Every row gives one point. The last column is the point's height on a tilted bowl or saddle (a function of degree 2), plus a little noise. Count its main directions that bend up, bend down and stay straight.

Points, 11 rows:
[[ 0.02  0.23  0.35]
 [ 0.15  0.34  0.18]
 [ 0.17  0.63 -0.36]
 [ 0.20  0.60 -0.33]
 [ 0.36  0.41 -0.32]
 [-0.12  0.39  0.13]
 [ 0.45  0.30 -0.45]
 [ 0.19 -0.01  0.25]
 [ 0.14 -0.33 -0.09]
 [ 0.20  0.09  0.25]
 [ 0.46  0.39 -0.57]]
Directions: 0 up, 2 down, 0 straight

Points, 16 rows:
[[ 0.35  0.45 -0.13  0.40]
 [ 0.13 -0.33 -0.24  0.20]
 [ 0.31 -0.36 -0.08  0.09]
 [-0.29  0.26  0.06  0.13]
 [-0.62  0.18  0.03  0.17]
 [-0.66 -0.37  0.18  0.50]
 [ 0.55  0.02 -0.08  0.16]
 [-0.09 -0.23 -0.41  0.34]
 [-0.39 -0.20  0.07  0.19]
 [-0.49  0.01  0.08  0.17]
 [-0.14  0.08  0.48  0.35]
 [-0.30 -0.15 -0.54  0.46]
 [-0.39 -0.02 -0.34  0.23]
 [-0.12 -0.11 -0.32  0.22]
 [-0.78 -0.05 -0.22  0.28]
 [ 0.31  0.02 -0.63  0.69]]
Directions: 2 up, 0 down, 1 straight

Points (26 x 5):
[[-0.03 -0.21  0.05 -0.11 -0.04]
 [-0.05  0.82 -0.59 -0.44  0.79]
 [-0.06 -0.12 -0.09 -0.02 -0.04]
 [-0.60  0.08 -0.38 -0.01 -0.30]
 [-0.22  0.24  0.01 -0.11 -0.01]
 [ 0.23 -0.04  0.25  0.21  0.02]
 [ 0.21  0.34 -0.03 -0.29  0.07]
 [ 0.47 -0.26 -0.15 -0.03 -0.18]
 [-0.62  0.59 -0.10  0.00 -0.23]
 [-0.06 -0.78  0.06 -0.20 -0.17]
 [-0.06  0.16  0.14  0.22 -0.02]
 [ 0.37 -0.32  0.58  0.15  0.20]
 [ 0.44 -0.16  0.96 -0.23 -0.29]
 [ 0.16 -0.58 -0.38  0.47 -0.64]
 [-0.11  0.30 -0.13  0.65 -0.62]
 [-0.31  0.03 -0.16  0.45 -0.44]
 [ 0.39  0.07  0.07  0.10 -0.15]
 [-0.38 -0.56  0.04  0.54 -0.34]
 [ 0.50  0.22 -0.20 -0.24 -0.08]
 [-0.11 -0.21 -0.48  0.35 -0.57]
 [-0.21  0.19  0.03 -0.05 -0.03]
 [-0.38 -0.17 -0.23  0.43 -0.53]
 [ 0.56  0.03  0.46  0.08 -0.09]
 [-0.05  0.08  0.39  0.05  0.05]
 [-0.40 -0.18 -0.34 -0.08 -0.15]
 [-0.28  0.26  0.33 -0.28 -0.21]]
Directions: 1 up, 2 down, 1 straight

Points:
[[ 0.39  0.17  0.06  0.14 -0.29]
 [ 0.21  0.18  0.43  0.05 -0.19]
 [-0.34  0.00 -0.24 -0.94 -0.33]
 [-0.58 -0.37 -0.16  0.04  0.13]
 [ 0.14  0.00  0.46 -0.04 -0.08]
 [-0.57  0.30  0.06  0.23 -0.10]
 [ 0.08 -0.16 -0.72 -0.50 -0.40]
 [ 0.05  0.13  0.12 -0.08 -0.06]
 [ 0.27  0.07 -0.50 -0.10 -0.35]
 [ 0.13  0.45  0.51 -0.35 -0.38]
 [ 0.38  0.66  0.16 -0.15 -0.65]
 [-0.25  0.20  0.55  0.44 -0.17]
 [ 0.47  0.46 -0.29  0.11 -0.66]
 [ 0.62  0.53  0.48  0.15 -0.77]
 [ 0.19 -0.30  0.42 -0.18 -0.05]
 [-0.17  0.14 -0.23  0.48 -0.21]
 [-0.30 -0.18  0.15 -0.60  0.02]
 [ 0.31  0.13  0.03 -0.10 -0.21]
 [ 0.11  0.03 -0.11  0.04 -0.09]
 [-0.38 -0.18 -0.50 -0.04 -0.05]
 [ 0.15 -0.06 -0.31  0.06 -0.15]
 [-0.21  0.21 -0.35  0.54 -0.33]
 [-0.46  0.02  0.16 -0.22  0.09]
 [ 0.43  0.21  0.09 -0.37 -0.38]]
Directions: 0 up, 4 down, 0 straight
